Each row of a before or after table is a point. The points were changed in one or more steps. Then noise was added and the rows were shuffled. The steps act on how far a point lies along the listed directions, d1 being the first. Name the steps. A step turns or swaps two directions, mirrors them in a line or flattens them onto one, adds a multiple of one to another, or multiplies one. Angles are multiples of 10 degrees, from the lower direction toward the higher: turns from -170 to 170, lines from 10 to 170 but not 90. Use the fewest steps. Two steps may share a direction if one is a turn and the other turns, adds or multiplies; they go together, in the order done. Otherwise the lowest direction goes first.

Directions:
(1): [  5 -48]
(2): [48  5]
Before:
[[ -6 -30]
 [  0   8]
 [-18 -12]
 [ -2 -23]
 [ 14  15]
 [  7 -18]
 [-60 -11]
 [  2  -1]]
After (8 x 2):
[[-51 -38]
 [ 15   1]
 [-30  16]
 [  6  -5]
 [-13  18]
 [-22  -8]
 [ -1   1]
 [-17  13]]
Steps: mirror d1 and d2 in the line at 110 degrees

Directions:
(1): [50 30 12]
(2): [-22  15  53]
(3): [-24  49 -23]
Before (11 x 3):
[[ 20   9 -48]
 [ 59 -10  24]
 [-27   3   0]
 [ 13  30   3]
 [ 16  27 -23]
 [ 20 -55 -39]
 [ 17 -30  -6]
 [ 50   8  19]
 [ 28  33  24]
 [ 52  -7 -33]
 [ 12  -9  -1]]
After:
[[ 49 -49  13]
 [-49  -5  -7]
 [-42 -35   9]
 [ 15 -32 -39]
 [-11 -12 -35]
 [-29   0 -18]
 [  0 -14   5]
 [ 12  24  -3]
 [-37 -45  24]
 [  0 -60 -16]
 [ 15 -27  18]]
Steps: multiply d1 by -1; turn d2 and d3 by 40 degrees

Directions:
(1): [ 45  33 -26 -31]
(2): [ -6 -46  -8 -50]
(3): [-34  37  30 -35]
(4): [ 39 -12  56  -3]
Before (9 x 4):
[[  9  -2  12 -42]
 [-47 -20   4   0]
 [-10  -1 -15  14]
 [-16  18 -20  11]
 [ -2  44  13   8]
 [-36  -3 -51  10]
 [ -1  34  -2 -20]
 [-13   0 -23   5]
 [ -5  24   9  -1]]
After (9 x 4):
[[ -1  45 -20   7]
 [-12   1 -10 -49]
 [-34  -7  41  28]
 [ 21  -9  57   1]
 [ 13  -6  22  -3]
 [  6 -13  15   1]
 [-12   5  -5 -26]
 [  6  23  -4 -37]
 [  4  -8  30 -20]]
Steps: multiply d1 by 1.3; multiply d2 by -1; mirror d3 and d4 in the line at 170 degrees

Directions:
(1): [ 12 -52  -8 -18 -30 -32  -7  27]
(2): [ 13  -5 -25   1  34 -48  -2 -41]
(3): [-35  10  33 -14  22 -26 -43  19]
(4): [ -6 -32  45 -14  -9  14   1 -49]
(5): [ 60  -3  32  18  24   4 -13  16]
Before (9 x 8):
[[-25   4 -47 -21  -9 -19  -4  29]
 [  6   5 -34  -3   6 -28 -10  28]
 [ 29 -33   8  13  -5  16   9 -27]
 [-23  -5 -26   0 -10 -17   8   5]
 [  2  52  -2   2  21   9 -19  29]
 [ 45 -21 -46   6   3   6  16   2]
 [  6 -35  60  -7  -5  -5 -17 -40]
 [-32  -4  14 -19 -11  14  -7   9]
 [ -1  14  38  -3  -5  30 -11  60]]
After, 9 rows:
[[ 21  25 -29  20   1 -20 -12  58]
 [-40  12   5 -19   3  25   7 -42]
 [ 29  -2 -17   7  30  11   9 -43]
 [  8 -24  47 -24 -18  10 -16 -11]
 [-29   9  -1 -12  -6   8  -5  25]
 [-10   4  56 -11   2  22 -17  35]
 [ 27  -1 -29  24  15  -8  -2  13]
 [ -5  10  20  -1  14  22   4 -42]
 [-26   6  -9   4  -3   3  12 -23]]
Steps: turn d1 and d4 by -160 degrees; flatten d2 and d3 onto the line at 140 degrees

Directions:
(1): [ 24  12 -12  15 -19  29 -29  -6  39]
(2): [  3  60 -12  -6  25 -12   7  -7   3]
(3): [ -4  -1 -41 -33 -25  17  14 -24 -14]
Before:
[[-12 -34  33  13  13 -17 -13  14 -25]
 [  1  40   7  -4  26 -34  18  -8  -7]
 [ 20  -7   6  19  -7  -1 -12  14  27]
 [ 16  35   8  -1  14 -16   6   2   9]
 [ -1 -60   5   3 -34  31   5  -6   5]
 [-20  25  14 -18  31 -34  10  11 -21]
 [  5  17  16  15  -4  10 -26  13  13]
 [ -2 -44  13  16 -25  -2 -13  17   4]
 [ -1  49 -40 -35  12   3  24 -35 -20]
 [  4  59   4   4  38 -31  -2 -11  -9]
 [-22  16  12   9  41 -35  15  15 -18]
 [  6 -17  22  20  14  -5  -6   7   7]]
After, 12 rows:
[[  8 -17 -14 -23 -24   7  12 -11  -6]
 [  2 -34  13  13   1   3  -5   1   1]
 [  8 -23   6   7  -9  -7   2  13   7]
 [  0 -11  31  29   3 -21 -15  27  11]
 [  0 -30  26  20   3  -2 -27  10  -6]
 [  4 -14 -26 -24 -29   6  13 -27  -8]
 [ -1 -19 -37 -30 -33  12   2 -36 -25]
 [  4  19  44  38  34 -12  -1  16  20]
 [ -8 -13 -17 -28 -22  11  -5  -8  -7]
 [  4  48 -46 -34   5  10  21 -37 -13]
 [ -9 -17  10  -2 -18  11 -12   8 -10]
 [-11 -31 -24  -4 -17  13   3  -7  -7]]
Steps: multiply d1 by 0; swap d2 and d3

Directions:
(1): [ -2   1 -45  -6   3  -5  28   4 -27  44 -27]
(2): [-15  14   7 -49   5 -17  27  -1  14  16  44]
(3): [ 15  -5   6 -32 -30  29 -40  26   2  30  -3]
(4): [-19  -9  36  -2   0 -10  22  54 -28  -9 -14]
(5): [ 12  14   3   3  13  14  24  21  60   6 -30]
Before, 12 rows:
[[ -7  -4  -2   1  -1   5   2   3 -10   7  -5]
 [-10   6  31   4  17 -17  33   5  25 -24  10]
 [ -1   7  11   6  21 -12  21  -8  32 -16   4]
 [ -5   3   3   6   6  -5   0  -5 -15  -6   8]
 [-21  -8   7  -7   6 -13  18  15 -18  -3   1]
 [-12  11  21   6  12 -14  29  18  14 -27   9]
 [  1  -5   1   5  -9   5 -26 -15  -2   5   9]
 [ -1  -6 -22   5  -7   2 -19 -30 -21   3  -7]
 [ 12  -5 -18   6   3  -3   2 -26   4  12   4]
 [-10   3  15   4  16  -4   8   6  -3 -22   3]
 [ 10  -3 -12  10  -5  11 -23   3  -2  14 -21]
 [-13  19  21 -19   8  -8  15  17  11  -5  11]]
After (12 x 11):
[[  9   4 -22   6   2  13  -6 -19  19  11 -26]
 [-24   5  23  31  39 -47  58 -14   4 -48  11]
 [ 16  -6  -4  -8 -21  28 -36  25   1  28 -28]
 [-27   7  12  31  30 -47  47 -18 -21 -52  30]
 [ 10   0   2  -5 -14  20 -30  -1  26  17  -2]
 [ -4   9  -9  17  21 -10   7 -22  -4 -13  10]
 [-21  11  16 -17   7 -17   6   4 -15 -10  24]
 [-23  -7 -14   5  15 -23  12 -27 -24  -8  20]
 [-19   3   4  20  29 -20  20 -24 -15 -37  14]
 [ -5  -7  -7  -2  -5   6  -2  -4  -7  10   0]
 [-33   0  30  34  38 -53  61 -26 -15 -58  29]
 [ 10   0  -8  15  17  -8  25  -7  20   6 -12]]
Steps: multiply d3 by 3; turn d4 and d5 by -80 degrees

Directions:
(1): [ 34  -7 -38 -45  58  16  41  13  25 -15   6 -11]
(2): [ 56  13  12 -15 -47  11  28 -36 -13 -17  41  32]
(3): [-40  40  16  24  -8  60  45  25  20   2  23  -4]
Before (14 x 12):
[[ 11 -10 -24 -19  21 -11  -9   5   8   1  -5  -6]
 [  7 -14 -18  -9  41  -3  -2  15  14  -6 -18 -17]
 [ 23  -7 -22 -27  14 -31 -10  -8  -6  -2  -6  -1]
 [-23   8 -22   3  21  -5   0  18  13  12  -9 -17]
 [-38  11  32  46 -18  13 -16  18  -5  20  -3  12]
 [ 52  -8   5 -23 -32 -13  -6 -30 -14 -13  12  32]
 [ 30 -16  14  -9 -19 -14 -13 -24  -9   0  -3  15]
 [ -9  -8  -5 -11   5 -12 -13   4   0  -6 -13 -12]
 [ 43  -8 -27 -35  30   6  26   1   7 -26  11  -3]
 [-24  16  23  28 -43  21 -13 -10 -15   0   8   4]
 [-14  -5   3  21  -6 -19 -21   6 -11  15 -14  -3]
 [ 10  16  10  -4 -16  16  14   0  -2  -1  11   5]
 [-28   5 -11  -8  16   5  -4   7   6   2 -23  -3]
 [ 30   0 -13 -23  16  -3  34  -3   0 -13   6   6]]
After (14 x 12):
[[ 19  -7 -36 -34  60  17  31  24  22 -22   0 -20]
 [  7  -8  -2 -10   5 -16 -19   3  -7   5 -16  -5]
 [ 25   6  -9 -12  21  28  36   8  18 -15  12  -4]
 [-17  26 -12  -7  19  20  27  19  15   1   8  -9]
 [  8  -3 -22 -22  44  -3  30  15  10  -8 -10 -10]
 [  5  -7  33  32 -44 -23 -38 -16 -28  14   0  31]
 [-11  14  15  27 -31   3   0   1 -12  11   9   9]
 [-37  -2   1   9  19   8 -14  27  11  10 -25  -8]
 [ 18  14 -17 -10  -8   0  19  -7   4  -1  17   4]
 [  3  12 -16 -14  12  23  23  13  18  -2  15  -4]
 [-14  -9  19  23 -40 -21 -51 -22 -30   4 -15   3]
 [  5  12  -5 -18  -9  11  12 -13  -1  -8   0  16]
 [ -9  10   5  -7 -10  14  12   5   4 -10   8  -4]
 [-30   0  17  16   1  13  -6  12  10  12 -15  -6]]
Steps: multiply d1 by 1.3; turn d2 and d3 by -160 degrees; multiply d2 by 0.7

Directions:
(1): [ -6   6 -36   1   1  26  60 -29  13   2   3  -2  15  -4]
(2): [-36  41  -6 -12   5  35 -29 -12  13  15   3 -11 -31  -4]
(3): [-44 -16  10  12  -7 -28  10   3  39  11 -44  -7   1   0]
(4): [ 14  36   3  13 -24   6 -14  -2   9 -24 -27  22  30 -41]
(5): [ -5  26 -11   3  17 -17  -7  -6 -36   9 -23 -44  37  17]
(6): [-16 -25  23 -21   6  27   4  18   2 -24  12 -41  20 -35]
Before, 8 rows:
[[ 16 -13  23  -1 -24  12 -24  16  30  -2  30  54 -32 -16]
 [-18  -1  13  -3  10  -4 -12  18  12  11  -9 -11 -12 -15]
 [-27 -18  -1  -4   7  -4  10   8  13   4 -11 -17  13  -7]
 [ 10 -17  22 -16   0   3 -35  33 -13 -19  31   5 -14 -15]
 [ 23 -21  13 -13   0  -4  -1   7  -6 -14  18   1  -4 -10]
 [  9  19 -15  19   9 -14 -26   4  -8  30 -12   4 -15  20]
 [-23  -3  -2  -5  16   9   1   3   6   9   2 -22 -17  13]
 [  8  20  -7  -8   5  18  20  -9  -5 -10   6  -7  18 -22]]
After:
[[  1   0 -23  -6  14   8  10  -6  -7  14  20   6  -9  17]
 [  6  14  -9  -3   0  -5  13 -13  -4  -8 -16 -16  25 -13]
 [ 17 -40  17   9  -6 -31  27  18  -7 -11  -9 -16  60  -8]
 [  7 -15  -6  -7  14  10  26   7   2   5  19  -2  -7 -10]
 [ -7  19  -4   9  -3 -18   7 -10  19  12 -19  22 -10   3]
 [ -5  -2 -16  -2  -5   9  37   1   4 -24  -7 -11  43 -32]
 [  2 -14  18  -2   5  18 -30  29   8  -2  10 -11 -12 -27]
 [ 22   0  -7   1   2  17   6   2  -2 -10  22  17 -13   0]]
Steps: turn d1 and d6 by -110 degrees; turn d2 and d5 by -110 degrees; turn d3 and d4 by -110 degrees

Directions:
(1): [-17  60  -5  -4  27 -33 -33   0 -13  -9  37   0   5 -25  -3  57 -20 -32]
(2): [-14 -24  -5   8   0  21  35  11 -35   4  37 -44  31  33 -30  32  43 -27]
Before (13 x 18):
[[ -4   5  -5  -4   1  10   9  -7  -8  -2  17 -16  10  12  -8  17   6 -12]
 [  0   6   2  -3   3  -9 -18 -10  12 -10 -16  22 -18 -25   9 -14 -16  19]
 [  8 -21   1  11  -5   6  13   2   5  -2   1  -5  -2   9  -9 -10  11   2]
 [-10 -10  -1   9   4  15  16   6 -19   1  23 -32  10  22 -30  11  18 -20]
 [  0   7   5   2   3  -6  -4  -4  -1   1  -4   7  -7  -6   9  -2  -3  -2]
 [  6 -11  -4   3  -6   5  24  13  -2   6  -3 -12   8   4  -3  -1  16  -3]
 [ -2  35   1  -5  15 -40 -24  -3   3  -4  20  15   0 -25   6  34 -22 -20]
 [  2 -22  -3   2  -5   2   9  -5  -4   0  -9   1   1  16 -17 -15  17   3]
 [-23   6 -11  -1   8  -4  -1  -4  -1  -7  18 -15  17   6  -2  33   0  -7]
 [ -1 -18  -6  -4  -7   8  17  -2  -1   6  -1  -3  -3  11   4  -9  11   3]
 [  5   7  -5  -6  -2  -4 -19   2  30   1 -34  20 -15 -22  24 -27 -15  26]
 [ -7  35 -15  -4  20 -25 -21   2 -23 -10  41 -14  13   0 -14  60   9 -34]
 [ -8 -21  -5  14   1   9  31   8 -28   6  19 -26  21  24 -18  15  33 -14]]
After (13 x 18):
[[  1 -35   4   4  -9  17  16  -3   0  -5 -12  -2  -4   5  -7 -23  16  20]
 [-10  40  -1   1  17 -18 -25  -2  -2  -8  18  -3  -9 -16 -10  22 -24 -19]
 [ -2 -37  -7   6 -15  27  27  13   5   7 -18 -19  12  16  -2 -22  31  16]
 [ -8   4  -7  -4   3  -2   7  -3 -10   2  18  -8   0   4   1  16   6 -13]
 [ -1  18  -5   3   5  -9   8  13  -6   2   9  -8   7  -9  -1  21   2 -13]
 [  3  -5   5   3  -2   3   5  -3  -3   3  -8   3  -5   3   8 -11   5   0]
 [ -7   3  -6   2   7 -10  -2  -3 -14  -3  13  -5   6   8 -22  15  13 -15]
 [  1  26  -4  -9   5  -5 -11 -12   7  -4   4   4  -2  -7   4  11 -16  -4]
 [-13  14  -6  -7   4 -14 -18  -9  22  -9  -8  12   0 -10  15   8 -23  12]
 [ 20 -13   8  -2 -12 -17  -4  -9  30   4 -31  32 -17 -13  21 -33 -20  23]
 [ -9  41  -7   4  22 -31 -18   1 -13  -4  20   5   2 -19   2  36 -11 -21]
 [ -1   0  -1  11   6  -5   4   2  -3  -3  20 -10   1   1 -11  17   7 -13]
 [ 21  30  -7 -10   5 -31 -45 -11  26 -10 -24  39 -26 -25  22  -9 -31  16]]
Steps: turn d1 and d2 by -100 degrees

Directions:
(1): [ -9   4   1  -9  10  23   5  -1 -42   5  20   5  44   3 -28  -4  19  49
  11  -5]
(2): [ 18  60   1  33   1 -25   8 -18  -5  15  28 -10   4  -6  -3  -4 -27  10
 -24   5]
(3): [-23   2 -15 -46   6  -9  -5 -40  -2  -8  -3 -10   9 -24  36  17 -33  17
   0 -10]
(4): [  3 -12  -3  -7  11 -14  32  31 -47  16   5   9  13 -11  13  15 -24 -34
   8  32]
Before (12 x 20):
[[ 17  -8   4  25 -10   6  -5  13  36 -10 -10  10 -26  14 -11  -9  29 -13
   -4  -7]
 [-11 -11   3  -6  -6  18  -4   4 -11  -4   5   4  11  -1  -8   1   4  10
    3   4]
 [  2 -16   5   8  -7   0 -16  -5  26 -14 -23  -1 -11  11  -2  -3  19  -5
   -5  -9]
 [  6   6   3   7  -3 -17  -6 -18  25   1   0  -7 -37  -8  18   4 -24 -24
  -19  -1]
 [ -9   8   0   9  -5  -1  -3  -3   4  -6  -6   2 -14   6   0  11  -7 -16
   -6   7]
 [  7 -25   3  13   1 -15  26  44 -10   9  -7   3 -11  -1   6   4  -8 -53
    7  37]
 [  0 -17  -2 -10   0  33 -12   2  -5  -9  -2   5   8  14 -23  -3  28  26
    8  -8]
 [ 10 -11   3  10   2 -20  37  43 -12  11  -2   0 -18  -2  11   9 -15 -60
   -1  31]
 [  6  23  -7   5   2  -9  15 -16  -2   6   8  -8   0 -11   3   2 -23   3
  -12   3]
 [ -2 -27   7   2   1   4   6  24   0   8 -17   8  -5  -5   1   5  -2 -15
    7  18]
 [  7 -11  -9  -5   9 -12   4   6   5   2  -1   7  -8  -3  18   1 -11 -25
   -7   7]
 [ 12  14   6   9   4 -31  13   2   2  12   3   0 -13 -12  25  -3 -27 -25
   -5  20]]
After, 12 rows:
[[ 18  34  15  49  -6   7  11  16   9   7  22  -7  -1  23 -45 -23  30  14
  -13  -3]
 [  0  19  -3   1   1 -19  -5 -30   5  -4  -3  -9   7  -7  14   6 -16  10
  -17  -5]
 [ -3 -13  -4  -6   5  17  18   7 -23   3   1   4  16  -1 -16   0   8  11
    9   3]
 [  2 -11  -9 -18  -5   0 -14 -14  27 -12 -17  -5 -28  -2  22  11 -13 -18
   -6  -3]
 [-11  18   0  10  -2   6  -2  -8 -12  -4   5   2   3   6 -12   8  -3   6
   -4   5]
 [  1  19   4   5  12   2   9 -13 -36  15  31  -1  18  -8 -15   0 -11  25
   -9   2]
 [ 19  29  13  54  -8   0  -1  10  21   5  16  -7  -4  18 -37 -24  25  10
  -12   4]
 [ -6 -11   3   0 -12   5  -7   5  13  -7  -5   0 -13  -3   6   3  -7 -17
   -4   8]
 [ 16  13  -3  18  10  -6   5   5  -6  10  18   7   8   5  -9 -12   4   2
  -12   3]
 [  9  13  14  16   7   4   9  11 -24  13  17   9  21   5 -21 -19  18  25
    8   8]
 [ 11  15  11  31  -5  -4  -3   4  21  10  -3   0 -11   0 -10  -7  -3   2
  -11   7]
 [  2  30  -8  -1  -3  -5  -8 -39  23  -9  11  -4  -1  -8   7   0  -5  31
  -14 -20]]
Steps: turn d1 and d2 by -120 degrees; turn d3 and d4 by 90 degrees
